Every row gives one point. The last column is the point's height on a tilted bowl or saddle (a function of degree 2), plus a little noise. Along how many of its main directions does it bend up, bend down or stay straight?

Points, 11 rows:
-2.15,-0.09,2.33
-4.35,-0.07,2.51
2.63,1.36,1.02
-1.89,2.09,0.47
0.91,2.53,0.03
0.48,0.03,1.97
-0.30,1.20,1.32
-1.66,-1.14,2.60
-1.92,-0.94,2.65
-0.10,1.88,0.73
-4.71,-1.12,3.08
Directions: 0 up, 1 down, 1 straight

Points:
-2.80,-2.83,-0.82
3.13,-0.03,-3.05
-2.42,0.83,-0.12
-0.22,2.44,-1.12
1.20,0.43,-1.34
0.97,-1.78,-1.46
0.47,0.28,-0.85
-1.11,0.70,-0.25
1.39,3.49,-2.74
3.14,2.68,-3.89
Directions: 0 up, 2 down, 0 straight

Points (16 x 4):
-1.42,-1.52,-2.60,2.48
-0.59,-1.17,2.78,0.71
0.24,0.85,4.00,2.54
2.13,1.98,2.86,3.65
0.59,2.32,-1.31,0.87
0.93,2.27,-1.37,0.59
1.90,-1.50,1.24,1.84
0.79,1.19,-2.81,0.11
2.72,-0.71,0.94,1.45
1.15,3.53,2.00,3.71
3.38,3.61,0.20,1.13
-2.60,-0.92,-1.54,1.81
-1.19,-2.51,-1.67,2.35
-0.26,0.27,0.62,0.88
3.16,0.39,-0.59,-0.41
-3.66,0.01,-1.63,1.97
Directions: 2 up, 1 down, 0 straight

Points:
0.36,2.22,1.01,3.49,-1.29
-1.50,1.23,0.62,0.60,0.55
-1.36,0.74,1.01,0.25,0.37
-1.89,-0.31,2.22,1.06,1.20
-2.55,-1.14,-2.82,-0.20,1.86
-2.79,0.91,-0.51,-0.69,1.44
0.25,0.26,-1.61,3.23,1.55
-3.01,-2.29,-1.12,4.48,5.92
-1.14,1.59,-2.25,-2.70,1.09
1.29,-1.79,-1.28,3.68,2.90
4.11,-3.63,1.07,2.12,4.60
-0.80,2.90,-0.28,0.28,0.86
-0.45,-3.09,1.66,-2.84,-0.30
4.47,-2.01,1.22,-3.81,1.89
1.46,3.18,-0.65,-1.52,0.90
2.94,-0.94,2.05,1.61,0.61
0.11,-0.62,2.44,-1.28,0.35
0.34,-1.44,2.40,0.92,0.85
-0.45,-1.56,-2.13,1.09,1.66
2.49,1.56,-1.55,-0.06,0.48
-2.81,-3.63,-2.00,-2.26,-1.02
0.18,-1.78,0.78,-0.24,0.14
-1.92,-1.70,4.30,1.95,3.52
0.14,1.16,2.71,1.21,-0.27
-0.38,-1.53,-0.62,-0.47,-0.06
-0.35,-2.34,-0.26,-0.32,0.21
Directions: 3 up, 1 down, 0 straight

Points (24 x 5):
-0.96,-1.31,0.75,-2.04,-0.37
-1.35,0.46,-2.81,0.87,1.78
-0.35,-2.25,-1.89,-0.98,0.25
-0.98,1.39,-0.65,-1.54,-0.09
-1.47,0.09,0.41,-2.74,-0.57
0.64,1.57,-2.52,-0.72,1.98
7.20,1.14,0.79,5.79,4.44
-0.27,3.38,-2.79,0.72,3.04
0.86,1.44,-1.04,1.28,0.26
-0.06,0.62,-1.99,1.00,0.84
3.70,-0.92,-0.73,1.75,1.08
1.18,-1.44,-0.58,-1.34,0.14
-2.11,-1.88,1.28,0.14,-1.56
0.29,1.11,1.97,1.84,-3.70
-0.43,0.87,-2.24,-0.35,1.43
2.24,0.34,-1.99,5.36,-0.28
1.61,1.50,-2.10,1.44,1.86
-1.09,2.78,0.82,0.76,-2.66
0.76,-1.53,1.18,0.55,-1.60
-0.62,2.17,0.18,-1.46,-1.33
-1.51,1.66,-2.02,0.57,1.22
-3.24,1.48,1.73,0.50,-3.32
1.84,-1.44,-2.35,-1.71,0.88
-4.34,-2.70,1.21,-3.61,2.76
Directions: 2 up, 2 down, 0 straight
